Each row is a point. To make a cloud, some directions were put in groups of two or more. Within a group, all points are equally far from the middle, so they leave a hole (a ring in 2 directions, a hollow ball in 3). The other directions are filled evenly. Then the cloud was stretched, turned, moved and blurred a little. Count the holes, and give their numbers of directions, smallest first.

Cloud (19 x 3)
[[ 2.14 -1.44 -0.39]
 [ 1.32  3.74  2.51]
 [ 1.71  2.71  3.17]
 [ 0.13  3.62 -0.28]
 [ 0.17  2.69 -3.21]
 [ 1.32 -1.15  1.74]
 [ 1.21 -0.21  2.44]
 [ 0.12  4.94  1.95]
 [-1.73  4.21 -0.58]
 [ 0.57  2.13  2.07]
 [-0.28 -1.44 -0.57]
 [ 0.97 -1.97 -3.15]
 [ 2.85 -2.05 -0.16]
 [ 1.44 -1.96  1.52]
 [ 1.95 -1.49 -0.55]
 [ 1.52  4.71  1.27]
 [ 2.11  0.30 -0.65]
 [-1.34  0.11 -0.13]
 [-0.68 -1.87  2.41]]
Holes: 0

Cloud (28 x 4)
[[ 0.04  1.33  0.60  1.84]
 [-1.24 -3.15  0.08  3.49]
 [ 2.41 -3.57  4.16  0.10]
 [-2.92 -0.03 -2.10  0.27]
 [ 3.99 -1.72  3.52 -1.23]
 [-0.92  3.75  0.05  1.10]
 [ 3.12  0.05  5.77  0.42]
 [ 0.44  0.69 -2.83  2.22]
 [ 1.39  1.58 -2.31 -0.81]
 [-1.33  2.06  3.22  2.86]
 [-0.99  1.01 -4.28  0.55]
 [ 2.84  2.29  3.46 -0.79]
 [-0.21  2.41  2.46  1.92]
 [ 0.70  0.98 -0.22  1.63]
 [ 1.84  2.38  0.81 -0.54]
 [-2.67 -1.18 -0.47 -1.75]
 [-4.38  3.27 -1.12  2.40]
 [-2.68 -1.21  0.38  0.20]
 [ 1.62 -1.14  1.37  2.62]
 [-1.84  2.46  0.84  0.49]
 [-2.04  2.10  2.24 -0.94]
 [-0.84  0.27 -1.89 -1.63]
 [ 2.53 -1.35  1.38  2.82]
 [ 0.15 -0.58  0.88 -1.13]
 [ 2.45 -2.03  3.15  0.91]
 [ 0.03  0.51  3.11  1.12]
 [ 1.30  2.45  1.61 -2.42]
 [-1.45 -0.66  0.23 -0.89]]
Holes: 0

Cloud (30 x 4)
[[ 2.72  1.14  0.17  1.11]
 [ 2.64 -0.69 -1.03 -1.36]
 [ 0.13 -1.76  4.23 -2.79]
 [ 1.75 -1.33 -2.74  0.64]
 [-0.42 -2.28 -0.23 -1.71]
 [ 1.79 -2.09 -2.56  3.22]
 [-2.57  0.07 -1.58 -2.83]
 [-0.33  0.34  2.50  1.32]
 [-0.77 -2.09 -2.30  1.80]
 [-0.73  3.16  2.84 -0.37]
 [-0.97 -1.03 -1.93  2.43]
 [ 2.15 -0.01 -3.82 -1.54]
 [-0.28 -1.84  2.82 -1.40]
 [ 3.99  3.29 -0.44 -0.12]
 [-2.06 -0.51 -3.18 -0.45]
 [-1.48  1.99 -0.58 -1.84]
 [ 0.34 -0.81 -0.19 -2.35]
 [ 0.87  2.93  0.25 -0.44]
 [-0.81  0.58 -3.00  0.21]
 [ 1.08  0.62  2.88 -1.24]
 [ 3.40 -0.91  0.15  2.62]
 [ 0.30 -1.57  2.17  5.60]
 [-3.42 -3.84  0.89  1.32]
 [ 0.54 -2.81  2.98 -0.67]
 [ 2.81 -0.10 -4.07 -2.00]
 [-1.16 -1.56  3.94 -1.41]
 [ 0.92 -1.77 -2.07  3.66]
 [-0.03  2.71 -1.31  1.50]
 [ 0.87 -1.71  4.33  0.73]
 [-1.08  0.01 -1.81 -0.79]]
Holes: 0

Cloud (51 x 6)
[[ 2.16  1.29 -1.80  3.56 -0.13  1.38]
 [ 1.64  0.71 -2.15 -0.32 -0.56 -1.73]
 [-1.32 -3.20 -1.72 -0.38  4.07 -0.86]
 [-1.71 -0.99 -1.01 -1.15  2.39  0.72]
 [ 0.77  1.35 -1.36  1.40 -5.14 -2.34]
 [-0.45 -0.95 -3.97 -0.95  0.23 -1.67]
 [-3.47 -0.99 -1.40  2.07 -2.29 -1.27]
 [ 1.46 -2.04 -0.24 -1.56  0.96 -0.65]
 [-0.46  1.79 -1.98 -1.51  3.25 -0.26]
 [-0.78 -1.06 -2.66  0.33 -3.09 -3.80]
 [ 1.21  5.02  0.84  2.22  0.94 -2.97]
 [-1.91 -1.06 -1.92  2.51 -2.09  0.32]
 [-1.41 -3.36 -1.39  1.43 -0.65  0.04]
 [ 0.27 -3.50 -0.58  2.21 -1.95 -3.41]
 [ 0.97  0.86 -3.06 -2.24  2.37  0.12]
 [-1.48  0.90 -4.10 -3.58  2.59 -1.22]
 [-1.68 -2.24 -1.95 -0.57 -1.09 -2.74]
 [ 1.93 -0.78 -0.34  1.21  5.87  0.19]
 [ 1.16  1.20  0.86  5.59 -1.40 -0.84]
 [-3.33 -3.77 -2.05 -2.26 -1.54 -1.78]
 [ 1.49  1.05 -0.12 -1.49  1.48  0.22]
 [-4.31 -3.24 -3.32 -1.36 -0.98 -1.01]
 [ 0.02 -5.53 -1.95  3.39  0.43 -0.73]
 [-0.40  1.37 -1.01 -3.12  1.53 -0.74]
 [-1.91 -3.21  0.46  2.55 -0.59 -2.56]
 [-1.15 -2.21 -1.40 -3.52  1.76 -1.41]
 [ 2.10  4.70 -0.39  0.26 -0.32 -2.13]
 [-0.86  1.20 -1.88 -0.66  0.06  0.56]
 [ 0.48 -1.48 -0.65  0.91  0.64 -0.94]
 [-0.58 -0.82 -0.35  5.62 -1.72 -0.46]
 [-2.41 -5.45 -0.73 -0.93  2.43 -0.91]
 [ 1.42  4.39 -0.69  2.35 -0.72 -0.94]
 [ 1.05  0.97 -2.03  0.62 -0.83 -1.80]
 [ 1.88 -2.46  0.39  4.08  1.83  0.60]
 [-1.36 -3.17  0.39  2.70 -1.18  1.40]
 [-4.30 -2.80 -3.62 -1.23  0.02 -2.27]
 [ 1.90  4.77 -1.96  1.06 -1.92 -1.72]
 [-0.55  3.61  0.38  0.73 -0.23 -2.80]
 [ 0.22  5.60 -0.23 -1.85 -1.19 -1.74]
 [ 1.78 -3.67 -1.30  2.65  2.33 -1.18]
 [-2.78 -2.80 -3.12  0.61  0.11 -1.51]
 [-0.67 -0.43  1.38 -0.94  1.27  0.38]
 [-0.59 -0.58  1.31  3.62 -1.86 -1.29]
 [ 2.78  0.09 -1.70  0.53  0.55 -0.14]
 [-2.11 -0.45  0.61  1.14 -0.24 -3.27]
 [-0.68  0.82 -2.09  0.37 -1.05 -1.62]
 [-2.50  3.36 -1.71 -0.99  0.38 -0.66]
 [-2.16  1.45 -2.93 -0.50 -0.38 -1.84]
 [-2.23 -2.03 -0.03 -1.04 -0.35  0.35]
 [ 0.79 -1.17 -0.62  0.56 -1.79 -2.20]
 [ 3.78  3.09 -1.47  1.12  0.64  0.55]]
Holes: 0

Cloud (47 x 6)
[[ 2.89  2.37 -0.73 -3.06 -0.41 -0.22]
 [-0.69 -0.18 -0.71  3.77 -2.09 -2.91]
 [-0.02  1.54 -1.15  0.52  0.21  2.39]
 [ 2.95 -1.28  2.71 -1.68 -0.94 -3.50]
 [ 5.41  3.68 -0.76  0.04  1.07 -4.74]
 [-2.69 -1.69  0.96  3.37 -1.22 -0.51]
 [ 2.65  1.79 -0.95 -2.40 -0.48  1.60]
 [-0.75  0.20 -1.74  3.26 -0.64 -0.91]
 [ 2.68  0.68  2.30 -1.92  1.86 -2.93]
 [ 3.05  1.22  1.84  0.69 -1.71 -3.36]
 [ 1.95  0.67  1.30  0.69  0.69 -3.09]
 [-0.47 -0.43 -0.71 -0.19 -1.61 -5.53]
 [ 0.36  2.18  1.61 -1.71 -1.17 -1.64]
 [ 0.89 -1.35  1.21 -3.17 -1.62 -0.69]
 [-1.36 -1.49  0.17 -1.04 -1.41 -3.62]
 [ 1.78  5.30  0.65  1.21 -1.32 -0.90]
 [ 3.78  4.35 -1.82 -1.89  1.06 -3.35]
 [-2.23 -1.04  1.59  0.66  2.50  1.11]
 [ 0.90 -1.20 -0.39 -1.96  2.47 -1.42]
 [ 1.38 -1.14  0.82 -2.36 -2.84 -0.88]
 [ 4.26  3.69 -0.19 -3.04 -2.45  0.52]
 [-1.57  0.00  0.85  1.21 -0.10 -1.50]
 [ 2.84  2.76 -0.54 -1.64 -0.78  2.93]
 [-1.13 -0.67 -2.15 -2.56  1.77 -2.03]
 [ 5.19  2.05  1.23 -0.01 -2.25 -5.56]
 [-0.35 -1.29  2.22  1.59 -2.41 -1.87]
 [-2.05  0.90 -2.02 -2.52  2.13  0.38]
 [-3.12 -2.55  1.32  0.83  1.12 -0.33]
 [ 3.08  2.10  1.05  0.51 -0.33  0.42]
 [ 1.04  0.33 -0.80  2.98 -2.32 -1.39]
 [-3.36 -2.02  2.29 -1.06 -2.15  3.01]
 [-2.24 -3.60  3.01  0.74 -0.59  0.82]
 [-2.48  0.78  0.87 -1.51  3.36 -0.22]
 [ 2.51 -0.83 -1.34 -2.56  1.94 -3.61]
 [-1.68  1.00 -1.51  1.00 -1.27  1.84]
 [ 1.58 -2.02  1.88 -0.77  0.20  2.27]
 [ 2.36  0.07  2.80 -3.66  0.50 -1.41]
 [ 0.33  4.92 -2.02 -3.26 -2.01 -1.77]
 [-1.35 -0.88 -0.05 -0.43 -0.38 -1.15]
 [-0.23  0.74 -1.81 -0.23  0.86  3.43]
 [ 2.09  4.50 -0.42  0.88 -1.85 -3.22]
 [-0.76  2.04  1.06 -3.33  0.86  0.41]
 [ 0.00 -3.45 -1.49 -2.25 -1.64  0.66]
 [ 0.00  0.25  0.47 -4.35 -3.27  0.16]
 [-1.46  0.77 -0.17  1.16 -3.10  1.57]
 [ 0.20 -1.42  0.25 -2.52 -1.55 -0.37]
 [ 1.13 -2.59  0.95  1.08 -0.94 -3.27]]
Holes: 0
